Each point is reached from the start by the listed moves, each made once or not at all, plus a little noise. Say if it took an odd or an even number of moves. Then give how often each move was made.

Moves:
(1): [ 18  27   7 -53]
(2): [-46  39  19   9]
Start: [17 20 12 -4]
Points:
[-26  58  27   7] => odd (0, 1)
[ 32  47  18 -60] => odd (1, 0)

Moves:
(1): [ 19  -3  -1  19  -6   2 -17  -1   2   8]
(2): [ -3  26  18 -10  -5  -1   6   9 -15 -13]
(3): [ 17 -18   5   5   6  -4  13  -6 -11  11]
(4): [-20  -5  12  16   2  17   2   9  -4   6]
(5): [ -3  17 -17   8  26  -4  -5   4  -4 -14]
(6): [  1   0   0  -8   6  25  -1 -17 -14   8]
(7): [ 10  -2 -23  29 -16   9  27  11   0  17]
(8): [ -5  -8  -7  -2   5  18 -15  33   3  17]
Start: [-10  10 -12  -6   8 -15  -7 -11  12   7]
Points:
[  3  12 -26  -3  46   2  -1 -31 -17  13] => odd (0, 0, 1, 0, 1, 1, 0, 0)
[ 14  -3 -44  40  -8  13 -10  31  16  48] => odd (1, 0, 0, 0, 0, 0, 1, 1)
[  9  -7 -43  59  32  48  -2  23 -16  60] => odd (1, 0, 1, 1, 1, 1, 1, 1)
[  7  32   4  -6   3  11 -18 -19 -15   8] => odd (1, 1, 0, 0, 0, 1, 0, 0)

Moves:
(1): [  0   3  -2   7 -10   7   0  -3   6   2  -9   3  -6   0   1]
(2): [ -8  -7  13  10   3  -8   1  -2  -7  -4 -11 -13   2   6  -7]
(3): [  1   1   6 -12   1   0 -10   2   0   0   8  -5   1  -5  -4]
(4): [ -2 -18   1  -5  -7  15   1  -4   2   3   1  -6   0   1  11]
(5): [  3 -10   8  -1  -1  -3  -6   2   6  -6  -1  -5   1  12   6]
(6): [ -2   3  -2   2   7   8   2   1  -5  -2  -4 -10   3   0  -8]
(7): [  2  -9  17  12 -11 -10  16  17   5 -12  -1  -1   3  -4   0]
(8): [-12   9 -16   9   2  -2 -14  14  -4  -7   1  -5  15  -4   4]
(9): [ -1  -6  -5 -13   4 -15   6   5  10   2  -4   9   2   6  -6]
(10): [  6   3   4 -14 -12   2   0  -3   2   9   0   1   5  12   8]
(11): [-9 10  5 13  4  3 -8 -6 15  0  9 -6  8  9  5]
(12): [-1  3 12  3 -3  8  3 13  7  7  0 23  4  3 11]
(13): [  3  -3   5 -14   1  -6   5  -5  -6 -11  -3   5   7  -4  -4]
(14): [ -1  -7  -3   2  -2   0  -2  -4   2   0   3   8   1  11 -14]
Start: [  3  -1   5  -4   0   5 -13   4   1   5  -8   1   1  -7  -1]
Points:
[-12 -26  60   5 -26  16 -11  15  27   9   1   1  23  25   8] => even (0, 1, 1, 1, 0, 0, 1, 0, 0, 1, 1, 1, 0, 1)
[-24  -2   3  26 -15  36 -33  15  28  10  -4  19  23  13  16] => even (1, 0, 0, 1, 0, 0, 0, 1, 0, 0, 1, 1, 0, 1)
[  0 -34  20 -13 -24   9 -10  22   4 -22  -9 -12  37  17   3] => even (0, 0, 0, 1, 1, 1, 1, 1, 0, 1, 0, 0, 1, 1)
[ 16 -14  41 -22 -24   3  -5  15   8 -16 -16 -12  16   3  -2] => odd (1, 0, 1, 0, 1, 1, 1, 0, 0, 1, 0, 0, 1, 0)
[-14 -17  22  19 -15  15 -16  22  19 -28 -13 -24  31   3  13] => even (1, 0, 0, 1, 1, 1, 1, 1, 0, 0, 1, 0, 1, 0)

Moves:
(1): [ 0 10  6  3 -1  3 -7 10  6  8 -6 14  8  3 -4 -3  0 11 -1  8  8 -2  4 -8]
(2): [ -1  11   0   9  -5 -10 -20  16  -8   1  -9   3  -6  -3   8  -6   4  -2
   6  -7   8   3  13  13]
(3): [  2   0   7  -2   1  -2  -3  -3   0  -1   0  -2  -6   2  -4  -1 -10   3
   2  -4   8   1   6   5]
(4): [ -5  -6   6  -2  -8   0   0 -14   6   0  -4   6  -2  -3  10   9  -6   2
  -9   4   2   4   3   5]
(5): [ -3   2   5   6  -7   1   9  -1   0 -12  -1  15   2   0   5  -3   8  -4
   6   0   2   3  -3  -6]
(6): [-1 12  2  1 -1 -5  5  0 -8 14 -3 -3 -6  4  8  4 -9  0  7  4 -4  0 16  4]
(7): [-13   5  -7   1   6  -8   1  -2  -2   5   7  -7   5   4  -6  -1   0   8
   0   1   7   3 -10 -12]
(8): [ -4  -6   6  -3  -5   9   5  -9   0  -1   5   0   6 -18   5  -3  -2  12
   1  -9  -4   5   1   7]
(9): [-3  4 11 -2  2 -6 -2 -3  6  5 -1 -4 -7  3  2 -5 -1  1  4  5  1  2 -3  4]
(10): [  1   4   8   0   0  -6   1 -10   1  -7   9   9  10 -17   2  -4  -7   0
  -5  17   3   1  12   4]
(11): [  0   7  -4  -4  -8   4  -1   0   9   1   9   4   7   0  -3  -1  -2   0
  -1   1   3   6 -10  -4]
(12): [ -4   9   2   4   2  -4   4   3   8  -3  -1   7 -10  -2  -1 -12  -2  11
 -18   6  -4  -2  13   3]
(13): [ 10   5  -3 -14   6  -1   9 -11 -10   0  -4  -2   8   3  -5   5  16  -8
   2  -8   4  -4   4   9]
(14): [  4  -1   5  -4   9   3   0   3  -9  11   4   3 -14   3   3  -7  -1   0
   3  -7  -2 -14  -1   4]
(15): [ -8   2   3   1 -11   2   1   9   6   2   7  -6  10   6  -9  -8   5   1
  -4  -3  -2 -13  -5  -8]
(16): [ 6 -1  6 10 -1 -9 -1 -3  1  5 -2  2  2 -2  1  2 -1  5 -4 -1  0  1 -3  4]
(17): [ -2  -3  12  -5   3  -7   3  16 -17   0  -3 -13 -17   3 -10   6   0   3
  -4  -6  -2   3  -9   6]
(18): [ 10  -3  -1  12   1   5  -7  -6  -5  -4   2   3  -6  -8  -4   3  19 -14
   7   2   5  -8   3 -14]
(19): [ -8  -3   4 -18  -1 -11  -2 -10  10   3   7  -1  -6   1 -11   2  -6  14
  -1   4 -11   4  -5   2]
(20): [  5   5 -17   8   0  -3  -2 -10   2  -4 -10  -5  -6  10  -8   3  -7   8
   8  11   5  -1   0   6]
(21): [-15   2   5  -4   4   0  -4  -5  -1   4  -4   7   1  -2 -15   1  -8  -4
  -2  -4  -4  10 -12  -6]
(22): [  7   6  -2  -5   2  -4  -2  -1   5  -6  -4  -9  -1   1  -3  12  -5  -3
   3  -1  -1  -6 -12  -3]
(23): [  6  -8  -2  -2  -2 -12   4  -8  -6   0 -12  -5  -6  -5   9  -3  -6  -6
  -3   4  12   0   2  -3]
(24): [  6   8   4   2   0   5 -10   9 -10   1  -1  -1   0  17   1  -3 -10  11
  -7   4  -5   4   0  -5]
Start: [  3  -1   5  -4   8  -7   2 -14  -8  -6   7  -2  -3   3   1   3   1  -4
   4  17   1  15   8  13]
Points:
[ 42  18  16   3   9 -27 -23  -5 -43   3 -14 -14 -17  15   1  -3  22 -20
  10  -1  19 -23   8  11] => odd (0, 1, 0, 0, 0, 0, 0, 0, 0, 0, 0, 0, 1, 1, 1, 1, 0, 1, 0, 0, 0, 1, 1, 1)
[ -2  19  18 -20   5 -55  -6 -58 -20  20 -26 -10 -21  -6  -7   4 -19  17
  21  16   8  35  21  55] => even (0, 1, 0, 0, 0, 1, 0, 1, 1, 0, 0, 0, 1, 0, 0, 1, 0, 0, 1, 1, 1, 0, 1, 0)
[ 12  46  21  17  12 -24 -50 -14 -12  -8 -16  15  -9   7 -19   2 -14   3
  18  51  19  18  13   5] => odd (1, 1, 0, 0, 0, 0, 0, 0, 1, 1, 0, 0, 0, 0, 0, 0, 0, 1, 0, 1, 1, 1, 0, 1)
[  9  13  48 -23  22 -26  -9 -60 -17   3  10  29 -27  -4 -22  -2 -16  16
 -27  30  -3  12  29  25] => odd (0, 0, 1, 1, 0, 0, 0, 0, 0, 1, 0, 1, 1, 1, 0, 1, 0, 1, 1, 0, 1, 0, 0, 1)
